Every row gives one point. Two turns around zero, p and q, are shown by what they do to some points. Write where each new point lands after one turn and then the other. Backwards means that the second turn is done in reverse. Each puzzle has new turns, and all numbers are rounded.

Turn p:
[27 -1 32] => [20 32 19]
[22 31 -4] => [ 36   0 -14]
[-66 -29  -9] => [-70 -13 -13]
[ 17  -1 -18] => [ 15 -18   9]
Turn q:
[ -9 -18 -45] => [-14  47   5]
[-42   4  53] => [-38 -53 -17]
[17 22  2] => [ 20 -10  17]
[ 34  -8 -10] => [32 16 -5]
Where do these land?
q, then p: [  7  37 -25] => [ 9 44  4]
q, then p backwards: [-10  25 -32] => [ 14 -34  20]
p, then q: [ 54 -21 -14] => [ 35 -31 -38]
q, then p: [-25 -16  22] => [-28 -24  -4]
p, then q: [  9 -20  -7] => [ -3 -15 -17]
q, then p: [-35  -5  56] => [-53 -33  22]

Turn p:
[ 25  39 -19] => [14 38 30]
[  6  -3 -24] => [  5  21 -12]
[ -4 -36  29] => [  7 -42 -19]
[ -7  38 -29] => [-18  41  19]
[-20 -38  43] => [ -7 -58 -17]
Turn q:
[ 40 -26  11] => [ -6 -27  40]
[-16  -4   7] => [-10  -2 -14]
[-59  54 -14] => [  8  56 -58]
[28 16 22] => [-14  16  33]
[ 25  -6 -24] => [ 28 -10  19]
[-18 -34  -1] => [ -6 -33 -19]
Where do these land?
p, then q backwards: [ -6 -41  11] => [-29 -29 -14]
p, then q: [ -9 -13  32] => [ -6 -35  -4]
q, then p: [-25   9  -3] => [-5 26 -2]
p, then q: [ 39  45 -41] => [-15  63  32]

Turn p:
[ -1 -45   7 -43] => [-37  20  40  23]
[ -4  15 -33  43] => [ 23 -26  -9 -43]
[-13  10  51  31] => [-23   0 -57   3]
[ -7  -2 -10 -49] => [ 7 34 32 18]
[ 25  21 -15  18] => [ 28 -28  -6  -1]
Turn q:
[11 10 22 30] => [-30 -24   9   3]
[-37 -14  20  27] => [-22 -18 -44   0]
[ 11 -28 -51 -68] => [ 68  53  11 -26]
[ -9  35   5 -36] => [ 2 35  9 36]
[11 29 -9  5] => [ 4 -9 21 23]
[ -3 -32 -30  23] => [ 26 -28 -15 -27]
[16 -1 43 19] => [-47  -8   9 -10]
Where do these land?
q, then p: [  4 -32   3  49] => [-30  18  47  -1]
p, then q backwards: [-36 -44   3 -19] => [ 28  -1  49 -21]
p, then q: [-35 -24 -15 -10] => [-15  31  -6  30]
p, then q: [ -9  59  -6 -34] => [ -3 -23  63  14]
q, then p: [ 55  -9 -10  -5] => [-20  20 -15  47]
q, then p: [-6 46 -3  0] => [-13 -26 -31 -19]
p, then q backwards: [27  2 28 19] => [-29  12   2  30]

Turn p:
[-15   9 -10 -33  -6   6] => [  0  18  13 -31  -4   9]
[ 14  16   0  16  21 -15] => [ 23  -2  -2  19  -7 -21]
[ 13 -18  36 -65   4  15] => [ -8 -44  18 -61 -15   7]
[-25 -20 -13   6  10   5] => [-1  6 18 14 10 27]
[-45  -3  -2  23 -20 -21] => [-15  30 -10  28 -20  32]
[ 97   4 -14  27   1  -7] => [ -7 -29 -11  19  31 -90]
[-39  11   2  27  -9  17] => [  8  22 -26  14   7  36]
Turn q:
[ 20   1 -16 -25 -42 -24] => [ 13 -34  12   2 -46  -4]
[ 29  10  38  19 -29   1] => [ -9 -18  50  -8  10 -23]
[-31 -46  32  27  44  28] => [-15  38   1  33  61  33]
[ 28  23 -35 -50  18  23] => [ 38  -4 -23 -55 -20  24]
[ 7 29 10  0 41 -1] => [  6  -3 -23 -27  34 -14]
[-19   9   6  24 -23   3] => [-30  13  12   7  -9 -17]
[  1  -7 -41  31   5  -2] => [ 21  35 -11  17 -15 -20]
[-34 -19   5 -25 -13 -28] => [-22 -26 -18  31 -15  21]
Where do these land?
q, then p: [ 32  25 -10 -20  17 -18] => [-23 -13  35 -10   2 -27]
q, then p backwards: [  7 -19 -11  -7  24   7] => [-19  15  -1  13  12  18]
p, then q: [-26 -25 -35  33 -32   9] => [-31  43 -27 -19  23 -17]
q, then p backwards: [ 33 -16  27 -37  -1  -2] => [ -6 -26  20 -14  39  26]
q, then p: [-8 24 -6 39 20 42] => [ 44  25   1 -24 -33 -12]
p, then q: [ 14  47 -27  19 -32  29] => [ 24  -4 -56 -26 -10 -28]
p, then q: [ 29 -32  16  23  -2 -44] => [-23  10  12  59  -5 -17]
p, then q: [-48 -19  36 -35 -18 -19] => [-38  14  32 -17 -35  41]
q, then p backwards: [-33  15  10 -15  24  -4] => [  3  -5  15  13 -35  24]

Turn p:
[ 36  20 -24  16 -25  15] => [ 34  33   8 -13 -27 -12]
[ 40 -36  23  15  -7  28] => [-33  25   4 -20 -16 -46]
[ 18  39   0   1  23 -34] => [12 22 12 47 -1 23]
[-56  15  31  12  27 -10] => [ -4 -44 -31  42  25   0]
[-33 -26 -22 -58  -9  31] => [-18 -44  -4 -54 -14  36]
[ 28 -16  35  29 -30 -12] => [-12  45 -18  -4  20 -36]
[-33   4 -44 -15  23 -17] => [ 21 -38  29   3  13  34]
Turn q:
[ 13 -11 -12 -34  23  22] => [ -1 -31 -15 -14  20 -29]
[-51  12  28  -8   0 -49] => [-17  26   9 -18  27  63]
[-20 -24  13  -1  -9 -68] => [-16  24 -34 -20  -8  58]
[35  8 22  8 -6 24] => [-23  -8  18  11 -23 -29]
[ -8   4  -6  30  23 -33] => [ 16 -12   3   0 -18  43]
[  2 -11  -3  39 -18  63] => [ 33  20  33   0 -27 -52]
[ 28  22 -42 -35 -13  42] => [  8 -19 -15  40  30 -55]
Where do these land?
q, then p: [ 50  16   9   7 -21 -32] => [ 42 -21 -18 -21  24 -29]
q, then p backwards: [ 28 -23 -23   4  23  28] => [-23   2  -8  28  -1  42]
p, then q: [-14 -45 -13   4  40  20] => [-17  25 -12 -54  -4  20]
p, then q: [ 14  16 -26   6 -20   2] => [-26  -9  -2  23  -3 -15]
q, then p: [-40   5  82 -14   9  50] => [-57 -19 -56  43  12  50]
p, then q: [ 21   3 -18 -28  -4 -22] => [-13  -1  34   3  14 -24]
p, then q backwards: [25 45  6 13 22  6] => [ 21  13 -19  38 -31  -2]
p, then q: [-39 -15  28 -21 -30 -30] => [ 42 -42  -3 -18  29 -10]
q, then p: [-46  -2 -45  29 -20 -22] => [ 19  33  15  13 -61 -17]

Turn p:
[-28 -14  27 -10  22  11  35   9] => [ -4  -5  35 -47  -2  -6  14   1]
[-28  31   6 -17  24  59  -7 -25] => [ 61  26  31 -20  -4  24  -9  21]
[-23  23 -34  12 -15  38 -11  31] => [ 33  33 -17   6 -21  21  39 -15]
[-38  24 -38  41 -14 -44  31   2] => [-14  45  -8  18  15 -60  42  -9]
[-33  -8  44 -18 -42 -11   3  18] => [ 12 -51  11 -10  27  -4  43  -8]
[ 37 -57 -18  16 -13   2 -17 -22] => [-27 -11 -62 -12   4  11 -32  15]
[ 14 -20  23 -57  29  -7 -29  16] => [ -2 -55  24   2 -42  15 -21  16]
[ 54  28  -4   7 -25 -41  26 -24] => [-48  13   6  50  45   0 -18   0]
[ 44  -8  -5  24  34  -7 -30  -5] => [-12   5 -19  11 -21  -1 -57 -19]
Turn q:
[ 43  29  59  17  -2  29   1 -36] => [ -1  -7 -30 -68 -39 -38   5  -8]
[ -6 -17 -14  18 -10  25  39 -23] => [-35 -14 -25  -2 -15  30 -21   5]
[-10 -13  -7  -6 -11   5 -47  14] => [25 41 -2  9 14  7 14  9]
[-37 -63 -27  13  13 -39  24  49] => [-32  11  17  72  38  29  -7 -45]
[ 36   6   7 -34  11  -7 -24 -34] => [ 34 -21   0 -22 -20   0  45   6]
[ 10  43  -9  31  29  20   2 -16] => [-23  -1  32 -46 -16  -5 -11  20]
[-56   5   6 -17 -12 -36 -20  11] => [ 42  17  21  46  -3  -7 -27  -7]
[ 31  12  34 -33  10  50  24  -5] => [-24 -22 -37 -14 -26 -41  29  28]
[-11  -1 -49  12 -28 -47   1  41] => [ 14  -5  24  24  67  25 -28  -8]
Where do these land?
p, then q: [ -9 -33  26  47  32  45  23  61] => [ 48 -46 -37  15 -53  13   9  48]
q, then p: [  8 -19  -7  -1  11 -35  10 -36] => [  0  -4 -18 -30  28  25 -13  20]
q, then p backwards: [  0  35  -3   4  -7 -28  13  -9] => [ -4  -4  38  -9  19  -1 -15 -13]
q, then p: [-22  24 -15 -17 -20  34 -10 -47] => [ -4 -14 -24  22 -17  48  32 -24]
p, then q: [ 27  11 -10   8 -19 -16 -29 -18] => [-13  26  25 -22  11  27  -2  -5]
q, then p backwards: [ -4 -10 -60 -14   9 -38  -3  -9] => [ 16  33  31 -44 -26  24   1   4]
p, then q: [-54  16  49  -7 -30  31 -34  -1] => [-29 -42 -26 -24   2   4  64 -25]
q, then p: [ 18 -41  31  10  -4  34  41  69] => [ 13  47   2  -2 -23 -83  17  25]
q, then p backwards: [ 36  16  -9 -30  27 -27 -10  -9] => [-43   4  30 -28 -15  -2   5  19]
